Every row gives one point. The last column is the point's height on a tilted bowl or saddle (a function of degree 2), plus a little noise. Count its main directions that bend up, bend down and stay straight.

Points (11 x 3):
0.011 0.018 0.015
0.022 0.031 0.029
0.034 -0.027 0.046
0.001 0.010 0.012
-0.063 0.024 0.032
-0.023 -0.030 0.040
-0.048 0.043 0.028
-0.037 -0.007 0.026
0.016 -0.007 0.023
0.026 0.019 0.026
-0.017 0.016 0.010
Directions: 2 up, 0 down, 0 straight

Points, 15 rows:
-0.011 0.006 0.010 0.016
0.000 -0.003 -0.061 0.017
-0.027 0.042 -0.009 0.005
0.016 0.006 -0.002 0.018
-0.035 -0.010 0.012 0.030
-0.038 0.032 -0.001 0.023
0.050 -0.001 0.024 0.046
-0.018 -0.045 0.062 -0.042
0.020 0.001 0.021 0.020
0.001 -0.031 0.008 0.015
-0.020 0.074 -0.027 -0.039
0.028 -0.015 0.030 0.013
-0.040 0.030 0.014 0.037
0.035 -0.011 -0.011 0.038
-0.012 -0.009 -0.031 0.023
Directions: 2 up, 1 down, 0 straight

Points, 24 rows:
-0.020 -0.048 0.059 0.013 0.043
0.007 0.048 0.008 0.022 0.018
0.017 -0.004 -0.013 -0.017 0.010
0.009 0.023 0.019 -0.006 0.007
-0.014 0.037 -0.012 -0.029 0.011
-0.014 -0.013 -0.016 0.003 0.012
0.013 -0.027 0.000 0.058 0.039
-0.024 -0.070 -0.054 -0.007 0.064
0.020 -0.048 0.016 -0.040 0.034
-0.020 0.015 0.008 -0.001 0.006
-0.033 0.013 0.037 -0.045 0.020
-0.025 -0.003 -0.026 -0.007 0.014
0.030 -0.032 -0.031 -0.035 0.032
-0.012 -0.029 -0.073 0.048 0.066
0.050 0.036 -0.020 -0.019 0.026
-0.050 0.029 0.026 0.010 0.022
0.054 0.008 0.021 0.001 0.025
0.003 -0.013 -0.020 0.019 0.017
0.006 0.016 0.021 0.031 0.016
0.022 0.000 -0.009 -0.004 0.011
0.025 0.043 -0.029 -0.033 0.022
0.000 0.003 -0.017 0.004 0.009
-0.014 0.008 0.056 0.001 0.019
-0.021 -0.007 -0.025 0.019 0.019
Directions: 4 up, 0 down, 0 straight

Points (25 x 5):
-0.008 0.002 0.052 -0.005 -0.030
-0.019 0.015 0.023 -0.018 -0.016
0.029 -0.011 0.002 0.020 0.007
-0.040 -0.035 -0.013 0.015 0.012
-0.033 -0.007 0.011 0.026 0.019
-0.011 0.011 -0.032 0.062 0.054
-0.042 -0.037 0.039 -0.001 0.003
0.031 -0.021 -0.044 -0.019 -0.007
-0.022 0.005 0.023 0.003 -0.008
-0.032 0.010 -0.033 0.035 0.035
-0.032 0.014 0.041 -0.024 -0.031
-0.036 -0.005 -0.004 0.004 0.007
-0.020 -0.040 0.001 0.021 0.021
0.018 0.005 -0.063 -0.011 -0.014
-0.012 0.016 -0.046 0.002 0.009
-0.066 -0.020 0.066 -0.026 -0.043
-0.040 0.016 -0.018 0.054 0.072
0.028 0.027 0.053 0.065 0.049
-0.022 -0.033 0.014 -0.028 0.008
-0.005 -0.028 0.035 -0.021 0.003
-0.005 0.010 0.007 -0.016 -0.007
-0.004 0.003 0.004 0.012 -0.001
0.020 0.025 0.021 -0.024 -0.020
0.009 -0.054 0.026 0.007 0.045
0.025 -0.010 -0.015 -0.030 0.008
Directions: 2 up, 1 down, 1 straight

Points, 44 rows:
-0.020 -0.032 -0.016 -0.010 -0.028 -0.004 -0.021
-0.035 0.003 0.020 0.050 0.019 -0.012 -0.007
-0.033 0.039 -0.012 0.036 -0.027 0.049 0.000
0.019 -0.009 0.013 -0.055 0.020 0.033 -0.011
0.012 -0.001 0.036 -0.045 -0.055 0.036 -0.068
0.051 0.007 -0.047 0.000 -0.003 0.037 0.003
-0.042 -0.006 0.023 -0.013 0.001 0.009 -0.014
-0.007 0.066 -0.016 -0.010 0.025 -0.009 0.016
0.029 0.018 -0.029 -0.010 0.000 -0.004 0.025
0.017 -0.001 -0.009 0.033 -0.025 0.015 0.025
-0.013 0.005 0.004 -0.024 -0.066 0.015 -0.044
0.051 -0.009 0.017 -0.002 0.014 -0.002 0.002
0.045 0.050 0.023 0.024 -0.005 -0.021 0.020
0.019 0.016 0.000 -0.024 0.062 0.026 0.001
-0.043 -0.008 0.004 -0.005 -0.001 -0.019 -0.017
-0.024 0.021 0.026 -0.039 -0.021 0.016 -0.028
0.021 -0.064 -0.041 -0.022 -0.005 0.010 -0.041
-0.018 -0.036 -0.030 -0.045 0.025 0.040 -0.012
0.026 0.010 -0.013 0.010 -0.026 0.014 0.029
-0.002 0.021 0.015 0.004 0.026 0.008 0.027
0.034 -0.013 -0.001 0.043 -0.004 -0.003 0.014
0.006 -0.039 -0.018 0.057 -0.011 -0.015 -0.019
-0.008 0.025 -0.003 0.005 0.017 0.030 0.034
-0.023 0.072 -0.002 0.013 0.000 -0.027 0.020
-0.048 0.012 -0.059 0.000 0.040 -0.013 -0.028
0.037 -0.009 0.015 -0.032 0.007 -0.031 -0.022
0.003 -0.004 0.069 -0.014 -0.038 -0.011 -0.069
0.032 -0.033 -0.008 0.014 0.003 0.014 0.011
0.002 -0.030 0.038 0.022 -0.020 -0.059 -0.065
0.007 -0.012 0.018 -0.001 -0.034 0.023 -0.003
-0.027 -0.007 -0.067 0.043 0.039 0.018 -0.012
0.042 -0.017 -0.007 -0.026 0.009 -0.049 -0.037
-0.011 -0.064 0.011 -0.004 0.011 0.026 -0.007
0.037 0.032 0.004 0.015 0.041 0.041 0.016
0.039 0.035 0.014 0.013 -0.003 0.004 0.028
0.009 -0.035 -0.023 0.060 0.016 -0.050 -0.048
-0.022 -0.053 -0.051 0.005 0.030 -0.011 -0.040
-0.006 0.049 -0.015 -0.032 0.020 0.005 0.007
0.027 0.017 -0.016 -0.027 0.015 -0.031 0.001
0.028 -0.037 0.022 0.032 0.035 -0.035 -0.040
-0.023 -0.016 -0.027 0.026 -0.018 -0.009 0.003
0.007 0.042 -0.004 -0.026 -0.027 0.064 -0.019
0.022 0.001 0.031 0.020 -0.040 -0.016 -0.008
-0.019 -0.035 -0.011 0.028 0.004 -0.007 -0.002
Directions: 0 up, 5 down, 1 straight
